Every row gives one point. A path goes straight from each point to the next, and from the last back to the first. The post is the endless flat space through its rows: a point in 2 columns, a line in 3, a plane in 4, and so on, so that a path can go around it. Count how often the path circles the post. Going back the other way cancels.
In the rows, zero is written as 128.

Post, 2 rows:
[[126 108  65]
 [119 126 158]]
Path, 12 rows:
[[ 90 100 135]
 [151  65 146]
 [154 124 113]
 [136 148  93]
 [ 89 139 155]
 [ 70  79 133]
 [128  91  96]
 [155 111  64]
 [139 170 119]
 [ 98 168 118]
 [125 169  86]
 [ 79 122  97]]
Times around: 2

Post, 5 rows:
[[137 150  74 107 150 126]
 [138 120 226 156 125  87]
 [169 131 154  75  99  91]
 [120 113 158 174 134 170]
 [130 128 131  75 162 109]]
Path (8 x 6):
[[135 148 154 119 126 107]
 [136 170 187 135 134 157]
 [137 123 154 172 164 138]
 [196  89 164 124 110 134]
 [130 151 195 137 192 105]
 [127 156 151 121 154  94]
 [ 97 162 175 110 143  75]
 [120 108 155  89  89 109]]
Times around: 0

Post, 10 rows:
[[112 118 111 141 116 168 139 123 100 150  86]
 [121 129 176 128 117 136 145 116 150 120 114]
 [ 90  98 164 159 140 158 116 101  75 102 140]
 [ 88 108 143 149 126 154 138 112  45  31  88]
 [106 109  97 130 125 144 154  98 127 115 140]
 [121 118 162  92 220 122 115 209 167 113 180]
 [ 90 116 148  93 161 167  92 249 146  68 209]
 [105 133 105 139 123 120  89 123 135 110 118]
 [134 119 139 106 109  77 153 125 130 192 130]
 [117 133 110 177 125 113 145 160 149 162 145]]
Path (16 x 11):
[[105  95 158 150 108 107 132 184  97 110  96]
 [ 86 102 106 108 129 127 181 109 154 138  92]
 [ 64 130 147 152 154 176 141 116  68 131 143]
 [116 151 133 132 161 143 162 137  90 114 114]
 [121 129 119 198 115 134 132 135 114 134 137]
 [132 105 135 168 147 132 105 129 128 128 148]
 [116 140 149 145 103 166 114 170  93  94 140]
 [110 158 161  54 157 152 128 105 127  88 125]
 [ 68 122 151 138 159 159 157 134 155 127 133]
 [ 84 104 129 174 146  96 115 158 147 137 107]
 [ 99  89 140 128 146 158  90 112  87 108 120]
 [137 103 135 143 138 179 150 120  90  95 137]
 [115 147 123 172 137 136 128 110 137 116 142]
 [115 125 144 126 174 172 135 143 105 114 110]
 [118 146  92 126 104 138 100 119 137  65 130]
 [147  90 142 110 152 103 111 112 124 118 137]]
Times around: 0

Post (17 x 18):
[[161 124 123 104 132  36 119  62 117  69 150 132 138  76 145 143 132  61]
 [136 116 164 106 173  90 138 118 129 102 173 143 162 101 191  76 124  77]
 [154 148  93 116 127 115 170  89 107 114 132 107 202  59 184 128 100  92]
 [141 123 134 111 138  98  88 124 112  85 158 183 196  72 177 150 164 142]
 [103 147 159 167 104 161 180 142 149 135 106 193 146 179  90 124 163 137]
 [ 82 143 137 193 109 175  94 144 179 159 164 149 146 197 124 147 147 138]
 [164 168 104  59  78 158 166 153 161 136 125 139 103 132 170 151 136 140]
 [170  99  92 116 158 133 136  61 142  49 148 149 157  71 184 105 160  66]
 [182 122 134 159 141  46 140 123 131 109 101 126 153  70 219 128 163  66]
 [115 144 129 155 135 123 170  92 188 221 127 182 121 152 131 132 180 150]
 [ 98 126 144 154  67 144 113 110 118 174 146 209  87 104 154 116 149 104]
 [177 158 142  65 118 186 135 128 120 176  84 113 134 128 129 181 167 110]
 [161 122 118 115 137  97 156 102  56 106 165  96 122  83 186 143 184 128]
 [134 159 123 106  88 189 186 193 189 187 126 113 136 102  68 158 181 110]
 [125 150 188 180 111 138 110 103 179 122 132 136 138 117 124  83 149 168]
 [ 92 153 108 159 154 152 113 154 152 154 106 163  93 124 102 108 138 148]
 [106 142 110 124  79 124  90 134 138 165 111 148 144 151 117  82 203 136]]
Path, 13 rows:
[[ 98 145 152 117  99 157 129 104 155 140 149 136 173  95 129 143 134  88]
 [128  77 166 155 101 139 120 146 100 163  91 174 100  83 183 152 153  75]
 [154 126 154  72  63 170 141 131 124 120 116 171 167 122 177 116 124  95]
 [107 131 173 131 127 183  66 127 141  99 141 131 156 107 190 109 132 150]
 [137 164 113 120  95 145 120  99 164 130 114 115 105 113 126 133 179  93]
 [125 143  97 120 147 118 101 139 107 125 138 161 153 103 163 146 148 102]
 [184 130 107 102 109 117 114  97 124 140 167 172 143 150 169 131 163  88]
 [172  98 156 114  69  97  95 121 117 176 139 121 138  97 117 136 181 116]
 [ 97 106 107 154  84 133 173  95 149 148  99 190 144  90 107 130 125 107]
 [148 121 189 168 119 128 161 161 132 132 102 126 115 163 163 114 157 141]
 [105 118 110 170 133 173 123 121 117 142 194 149 126 158 137 138 140 116]
 [150 189 151 129 103 124 147 114 117 116 151 150 142 123 137 129 106 164]
 [126 173 126 140  70 134 113 151 137 137 168 143 109 128 170 141 189  95]]
Times around: 0

Post:
[[121  54 163 162 125 162  93 100 184  96 133  88 161 167  91 120 111 105]
 [136  96 143 172 149  85  33 166 153 192 152 107 122 109  74 169 103 108]
 [116 109 120 150  94 149  83 118  79 143  52 111 148 123  68 111 102 158]
 [ 46 141 110  95  83 112 191 135  78 121 153  72 125 142 155 171 176  54]
 [125 113 160 124 138 132  88 151 128  88 202 130 186  94  45 116 108 123]
 [104  73 185 113  96 134  96  61 157 116 130  81 132 136  80 142 105  50]
 [175 116 120 172  51 131 156 116 137 183 113 117  63 103  61 198 153 176]
 [139 140 141 115 155 142 115 108 173 245 201  83 177 125 102  39 102 126]
 [ 70  89 116 103 124 106 134 152 107 152 108 134 126 121 116 161 100 118]
 [ 94 107 100 137  94 153  68  79 109  95 112 141 110 125  90 102 118 112]
 [113 115 125 137 132 151 170 108  94 156  75 142 180 103  82 107 166 114]
 [137 104 107 121 119 158 124 116  60 147 101 123 120  97 122 108 122 124]
 [201 141 157 186  84 105 123 169 131 168 148 155 122 153  88 180 130 158]
 [ 87  82 130  73 133  86 125 143  70 128 144 124 121 124 129 114 166 168]
 [152 132 150 151  87  62 167 152 150 136 158 111  92  82 132 126 130 148]
 [123 111 103 101 103 130 103 109 113 117  69 129 150  97 113 159 138 144]
 [149 114  99 162 113  91 132  72  91 102  99 128 128 114 101 139  96 153]]
Path:
[[124  48 127 173  96 142 133 101 116 167 139 105 112 180  83  98 130 105]
 [ 96 119 130 139  60 128 106 112 146 163 101 113 181 132  86 104 159 142]
 [ 77 132 119 134 108 113  86 114  94 114 192 169 104 109  88 140 102 102]
 [121 136 150 135 134  96  81 139 106 146 119 148 127 144  70 144 114 177]
 [139  91 159 123 105 106 101 136 148 173 118  82  86 140 120 111 134  79]
 [170 107  77 188  83 145 122  93 197 169 125 102 120 140  98 128 159 158]
 [ 83 104 114 112 102 125  90 147 140 150 169 115 113 103  98 153 111 139]
 [155  96 140 141 116 163 160 101 137 126  81 133 117  73 126 148 153 114]
 [130  89 209 133 130 117 146 203 116 137 145 100 134 140 117  86 116 136]
 [148 104 137  76 137  68 102  70 127 133  99 137 112 128 111 119 142  93]
 [167 106 150 145 156 111 110 155 119 167 167 136 189  97  86 118 159  88]
 [ 87 106 135 150  91 108  89 160 137 158 134 144 117 133  85 156 147 154]
 [161 143 126 175 154 101  85 113  84 146 138 144 133  90 113 177 127 113]
 [187 136 144 158 100 155 110 152 153  91 110 129 109 124  90 125 157 150]
 [132 165  83 122 113 112 181 152  93 170 115 118 174 116  58 102 137 136]
 [144  64 163 152 123  75 119 168 165 154 116 117 156 111 119 142 140 142]
 [ 98 109 120 144  92 135 153 145 119 179 124  86 130 110 114 155 138 138]
 [158 176 138 160  84 102  93 123  66 165 127 110 125  99  60 147 131 142]
 [138 132  96 110 127 104 122 102 121 120  87  91 123 123 112 183  77 161]
 [123 133 119 137 158  96 122 149 109 150 112 150 180 140  86 127 102 103]
 [123 111 108 102  76 152 123 143 141 181 173 137 129 135  81 157 136 145]
 [ 69 113 183  58  41 149 138 115  85 180 148  59  92  72 101  95 106 108]
 [105 102 142 108 126 139  79 142 102 157 150 133 128 144  87 146 162 137]
 [152 157  97 118 142 129  54  85  87 175  87 121 146 117  18  92 119 214]
 [139 141 125 158 117  79 152 132 169  83 116 130 200 124  39 110 158 153]]
Times around: 5

Post (17 x 18):
[[119 158 163  21 188 118  75  98 129  93  99 129 153 131  91 175 151 156]
 [190 185 109 212 107 136 144  88 137 119 136 182 163 103 115 120 165 152]
 [161 148 103 157 127 147 176 143 105 169 178 152  99 148 110 147 138 132]
 [126 161 104 123 163  93 120 107 190 177 198 129 136 113 116 115  73 118]
 [131 116  87  70 188 147 163 165 147 139  88  50 131  85 127 185 126  72]
 [143 128 112 184 100  63 131 168 166 122 118  76 137 154 115 164  95 179]
 [129 120 152  89 107 184  99  78 100 120 122 138 110 135 184 162 175 119]
 [107 161  92 138  88 120 105 141 199 164 158 158 172 108  74 109 147  74]
 [130 136  94  84 138 143 117 185 104 153  81 137  98  46 102 182 134  85]
 [131 159 208 114 167 148 112 107 190  91 142 139 120 133  86 122 129 125]
 [111 112 171  68  91 201 151  85 119 196 122 196 174 125  89 135  75 154]
 [152 177 110 110  84 141 146 153 150 108 183 171 156 107 150 117  87 126]
 [143 124 118  97  94 120 174 136 186 153 130 129  79 118 123 140 190 131]
 [162  88  98 148 141 195 121 154 148 108 179  90  41 170  98 162 115 224]
 [111 122  93 123 178 144  90 159  79 209 171 159 134 105 146 104 199 175]
 [118 110  85  91 119 174  68 121 129  88 147 119  82 135 105  44 116  85]
 [139 133 131  83  68  95 129 149 108 131 141  95 164  62 114 181 159 148]]
Path, 18 rows:
[[152 131 113 106 103 141 194 114 104 160 150 132  96 106 130 140  85 136]
 [104 179 172  90 116 105 136 158 152 187 136 121 100 127 104 163 184 104]
 [109 157 131 117 115 132 181 140  84 126 129  95 169 105  96  92 112 156]
 [124 137  69 108 152  85 165 151 126 110 138  76 119 116 122 120  84 140]
 [101 160 130  98  76 162  75 137 138 130 132 113 126 140  91 152 114 127]
 [180 141 127 112 133 138  96  56 115 113  92 107 119 149  95 146 177 149]
 [151 117  93 139 105 203 158 123 183 157 102 107 104 151 155 111  98  92]
 [162 158 135  66 125  99  84  93 106 105 156 113 101 145 122 141  89 155]
 [179  96  68 154 131 151 130 170 157 127 105 137 146  98 170 103 150 162]
 [121 100 123 127 151 165 129 145 130 149 122 146 150 123 138 150 155 122]
 [116 134  92 158 140 164 120 142 200 132 131 146  92 117  73 120 114 114]
 [100 158 106  90  99 125 121 160  83 148 167 123 118 120 115 122 149 140]
 [155 200 122 123 137 142 149 176 127 141 124 149 139 162 117 185 141 104]
 [170 128 166 102  95 184 155 148 142 116 143 134 116 161 113 140 178 137]
 [168 169 155 101 144 164 148 159 117 113 122 105 126 139  73 118 179 101]
 [195  96  69  72 116 173 131 121 145 110 136 114 128 130 148  98 119 153]
 [150 124 122  61 167 121 124 112 139 149 140 147 115 115 137 176 109  87]
 [133 125 107 176 166 164 115 125 139  89 133 158 124 117  85 117 122 125]]
Times around: 2

Post (17 x 18):
[[ 72 162 113 151 151 142 117 153 164  76 114  98 125  68 116 144 146 113]
 [153  84 118 114 106  89 127 141 187  99 118  92 112 143  97 161  99 112]
 [138 160 142 105 126 130 163 162  89 138 139  65  70 105 119 103 120 126]
 [148 136  96 144 108 105 138 127 114  82 190 164 185 142 115 157 127 138]
 [ 61 167 141 208 172 121 137 158 166 118 104  69 127 142 125  73 130 107]
 [160  68 157 155  79 109 139 130 107 128 123 105 128 130 172 118 115 106]
 [153  90 130 133 185 184  80 142 106 119 165  91 173 111  99 121 137 140]
 [114  97  76 125  87  65 127 113 149 150 159 145 123 176 145 137  96 112]
 [141 186  95 135 121 194 103 120 126 120 156 130  94 129  74 119 143 172]
 [145 174 166 120  97 133  88 171  65 139 134 110  68 114 150 169 144  84]
 [122 133 139 148 154 155 114 184 151 177 150 164  47 133 107 129 122 170]
 [116 114 175 150 184 139  92 115 153 113 149 173 136 120  57 100 126  97]
 [140 130 116 132 180 139 150 131 103 121  98 103 148 188 143  55 157  88]
 [148 149  87 146 150 167 141 133 109 115 152  97  26 171 123 136 139 115]
 [ 85 167 185 137 170 145 165 134 174 181 101 119  82 135  97 135 122 144]
 [140 149 106 160 107 146 131 165 114 169 152 111 128  96 107 129 198 120]
 [ 84 131 146 147 166 198 134 174 147 165 145 156 104 182 108 123 111  83]]
Path (24 x 18):
[[158 160 141 147  90 123 126 136  89 167 125  93 143 115 187  94 133 116]
 [137 181 168  95 167  97 140  97  82 185 153 110 122 127  76 127 127 111]
 [143 122 130 110 195  67 124 134 126 205 157 115  67 190  38 157 146 104]
 [ 83 124 126 161 131  79 117 195 142  76 132  88  69 130 150 112  90 115]
 [129 137 193 114 139 145 129 114  88  98 187 123 147 141 118 111  83 136]
 [116 121 134 186 174  88 126 177 113 146 164  38 144 127 149  91 112 109]
 [164 155 101  98 144 146  73 162 102 152  93 148  66  52 122  79 145 170]
 [113 192 143 118 100  82 127 100 147  79  58  88 143 115 108 120 102 146]
 [ 50 154 102 170 125 102 133 110 180 138 150 128 168 147  99 133 139 147]
 [133 121 134 145 141 183 146 146 128 126 120  74  68 144 133 103 159  82]
 [130 171 118 153 118 132 108 106 136 116 119  99 106 120 149 108 133 149]
 [140 183 153 105 140 112 140  86  72 160 137  99  72  89 103 131 123 115]
 [ 86 112 156 133 126  91 143 145  89 144 143 102 126 129 136 100  48 126]
 [ 89  90 154 153 134 152 140 120 137 134 142 107 141 148 131  90  84 157]
 [121 112 187 162 146  96 168 188 163 126 154 118 153 218 119  80  52 142]
 [189  87 104 185 193 143 103 197 150 104 123 106 150 127 149 132 216  99]
 [132 104  55 164 121 131 105 188 150 171 178  70  52 128 139 156 100 165]
 [168 158 104 181 136 134  47 103 139 101 138 176  60 155 108 150 130 125]
 [132 161 108 150 131 121 135  92 168  69 136 114  95 102 115 130 133 133]
 [126 123 167 161 158 152 165 127 143 122 148 120 126 138 101 157 170 134]
 [ 84 115 108 107 160 118  85 162  93 105 116 109 136 162 148  80 138 109]
 [147 140 105 134 176 141 128 153 124 142 122  88 101 146  83  94 137 169]
 [ 97 138 148 138 154 140 131 145 139  97 108  34 110 200 121 136 166  65]
 [172  85 182 138 116 154 173 139 126 112 156 118 162 175 138 121 144  78]]
Times around: 3

Post:
[[ 79 110  91 119 152 108 149 135 115 168 103 142 124 152 141 118  89 178]
 [173 110 132 133 119  91  90 137 117 122 111 125 180 115 144 129  95  80]
 [136 148  75 161  89  98 128 164 109  83 169 162  92 106  66 157 150 104]
 [179 126 139 130 131 122 133 113 119 111 136 100 146 132 139 148 132  83]
 [ 63 111 104  69 100 117 145 141 102 175 113 153 113 117 141 166 108 189]
 [142 166 128  91 133 121 130 131 168 110 121 127 169 129 137 117 129 103]
 [ 42 148  86  42 136 136 150 155  88 216 130 187 102 112 148 139 101 160]
 [151 121 123 179 109 130 103 211 119  99 141 150 105 133  87 141 140 113]
 [129 146  69 150 130 136 129 188 143  55 135 147 136 121 106 168 144  76]
 [129 116  69 141 122 110 133 159 152 109 164 146 147 147 120 140 170  89]
 [ 52 117  94  58 125 149 131 136 135 206 135 195 111 166 150 166  74 180]
 [173  87 168 103 122 125 124 118 125  93 123 103 173 146  88 120 126  77]
 [198 127 105 119 116 141 115 131 121 121  81 115 155 107 118 147 133 110]
 [150  95 134 135 123 112  97 123 137 104 107 164 114 120 142 133 146  75]
 [173 117 143 112 168 132  78 104 121 128 125  97 171 127 123 135 134 126]
 [179  76 156 111 143 115 132 133 135 113 122 137 148  82 144 141 105 110]
 [155 113 110  93 123 134  86  89 128 103 136  90 150 127 152  91 110 116]]
Path (31 x 18):
[[102 121 155  64  90 130 139 181 120 149 123 178 117  75  60 172 137 153]
 [105 105 173  78  90 168 125 110 165  94 119 143 149 144 114 131 141 114]
 [190  12 178 146 122 126 173 117 125  85 105  90 134 104 128 151 128 100]
 [125 175 113  60 164 128  76 124 146 168  99 160 161  94 133 130 110  91]
 [146  99  37  79 138 104 136 118 150  96 133  60 210 138 155 130 124 143]
 [124 153 115  65 115 123 123 149  80 150 111 168 132 113 122 162 125 141]
 [120 133 174  93 131 146 120 164 128  81 138 142 138 187 105 149 103 117]
 [141 155  82  70 103 136 137 103 133  98 123  73 151 179 104 175 120 125]
 [ 93 173  86  37 141 114 153  86 127 151 119  92 123  54 155 146 135 139]
 [102 114  92 127 184 122 123 110 119 138 169  95 178 158 112  63 130  88]
 [144  54 148 153  94  87 148 158 130  64 153 132 190 128 119 147  90  72]
 [199 152 100 142 114 165  56 151 121 138 140 156 136 139 157 147 164 128]
 [107 134 119 159 121 105 121 142 141 135 145 149 147 145 154  77 147 118]
 [ 84 149  60  95 136 122 104 133 147 183 117 133 153  86 156 121 121 136]
 [163 166  97 118  67 154  60 118 156  97 189  44 104 111 132 139 161 148]
 [124  48 118 143 125  96  91 103  98 100 188 103 154 146 128 105  84  95]
 [108 117 161 120 137 123 122 187  59 137 131 159 143 118 112 148 146 141]
 [182  76 152 148 130 145 126 130 142 143 139 179 137 191  69 191 156 120]
 [114 110 129  70 124 173 100 122 141 141 103 147 172 159 148 145  89 101]
 [ 88 142 117  69  87 147 108 156 153 123 118 193 118 129 127 138 103  68]
 [150 194 104  37  98 147 124 175 118 193 141 187 174 109  96 179 104  45]
 [154  67 124 118  99 120 124 145  93  90 114 104 127 141  70 116 116 121]
 [ 93 131 152  49 132 112 151 199 101 181 155 175  93 116 127 113  82 132]
 [166 128 107 145 175 138  67 183 124 151 115 148 134  94 189 180 107  58]
 [110 135 125 125 154  97 112 117 188 130 129 182 119  75 147 157 146  80]
 [171  55 173 167 141 102 130 150 151 115 118 188 179 101 140 145  93  42]
 [ 85 120  80  83  99 102 104 129  93 164 152 116 135  91 160  99 116 101]
 [ 45 173  61  49 129 161 126 121 141 193 140 121 141 123 140 135 122 174]
 [146 119 150  98  90 120 151 174 134 153 142 177 189  70 128 138 119  74]
 [171  88 119 107  88 122 144 141  92 121  82 109 134  82 109 162 121  93]
 [146  95 116  82 121 102 143 125 141 120 129 130 134  90 149 116  84  97]]
Times around: 0

Post (17 x 18):
[[131  68  76  98 104 107 107 110 132  98 125 115 124 106  94 112 129 118]
 [104 159 134 123 138 149 145 134  82  90 118 108 133  99 117 107 137 167]
 [110 167 147 139  95 135 129 146 141 179 121 161 131 121 103 188 118 115]
 [122  97 141 122 142  89 115 127 128  97 120 113 139 101 103 155 128 175]
 [138 125 102 103 173 123 165 132 123  93  98 109 155 110 103  66 105 124]
 [212  95 116 131 144 124 192 150 155 127 213 149  79  90 119  99 142 126]
 [138 132 128 102  80  94 170 129 149 105 125 129  77 186 114  97  76 149]
 [120 124 145 136 103 133 120 148 147 167 131 117 133 117  96  88 145  74]
 [146 116 140  85 119  87  81 124 125  98 143 108 179 114 140 115  96 113]
 [185 119 127 194  91 109 115 147 123 136 139 162 112 125 123 165 149 136]
 [172 128 151 106 106 139 151 126 171 133 141 139 162 126  81  95 117 104]
 [ 85 139 113 116 123 147  73 135 125 151 139 128 118 113 149 126 144 166]
 [141 108  80 155 142 103 191  97 141 148 127 149 134 143 122 154 174 101]
 [155  95 127 147 138 114 168  85 141  97 127 173  97 104  95 124 117 116]
 [ 83 109 111 115 154 129 119 124  96 128  97 124 169 159 140 167 140 123]
 [139 115 123  70 124 152 126  93 156 139 105 119  96 131 129 212 125 139]
 [123 150 178  94 110 126 144 165 182  89 117 156 141 110 110 179 107 122]]
Path:
[[ 97 108 120 114 155 154 105 179 187 140 103 126  86 116  66 163  92 214]
 [119 129 138 107 153  97  87 101 158  83  99 133  87 100 104 131 124 163]
 [127 123 190  78 144 128 165 191 131  99 128 132 149 115  96 193  98 166]
 [163 115 180 137  71  96 146 113 165 116 161 177 142 118  93 112  89 140]
 [114 148 138 108  90 109  41 161 102 150  95  31 245  58  89 170 133  75]
 [ 80 102 177 129 137 116 120 142 132  84 127  75 113  62  99 143 119 149]
 [154 129 136 131  84  90 156  60 194 148 118 163 145 149  35 124 101  82]
 [151 140 115 121 121 142 139 190 107 158 145 147 127 159 111 174 132 182]
 [133 112 158 165  95 103 109 166 158 119 109 155 166 104 122 144 152  99]
 [141 108  80 131 133 157 180 163  84 164 111 110 135 118  78 158 120 121]
 [138 154  93 132 145 170 189 139 181 176 107 158  75 189 127 208 124  98]
 [184 152 132  85 135 113 148 121 164  26  96 153 107 100  74 178 100 188]
 [145 137 176  85 119 133 145 160 132 176 164 120 120 117 139 133 141 117]
 [116 129 166 137 152 119 160 161 125 165 164 176  54 133 149 158 162 130]
 [158 127  44 122 103 100  45 100 129 124 126 148 149  99 145 134 169 133]
 [ 54 134 101 119 151  94 104  88 171 113  35  86 127 139 108 127 121 151]
 [164  83 132 138 142 143  90 134 154 102 153 134 156  85  95 121 183 127]
 [160  95 128 102 142 110 145 146 154 114 153 172 117 133  87   7 108 114]
 [158 104 109 129 139 121 171  78 180 151 104 150 162  63  51 129 133 127]
 [176 110 144 150 125 106 129 137 153  78 157 135 179 108 148 158 137 138]
 [120  80 164 147 141 107 172 179 131  58  61 141 111 112 113 181 113 186]
 [133 101 100 127 147 148  97 182  96 102 103 180 120 157 162 184 161 181]
 [190 170 128  90 133 134  54 120 126 169 141  98 124  99 230 185 138 185]
 [137  92 131 174 154 155 188 117 172 158  98 156  79 141 148 175 146  92]]
Times around: 3
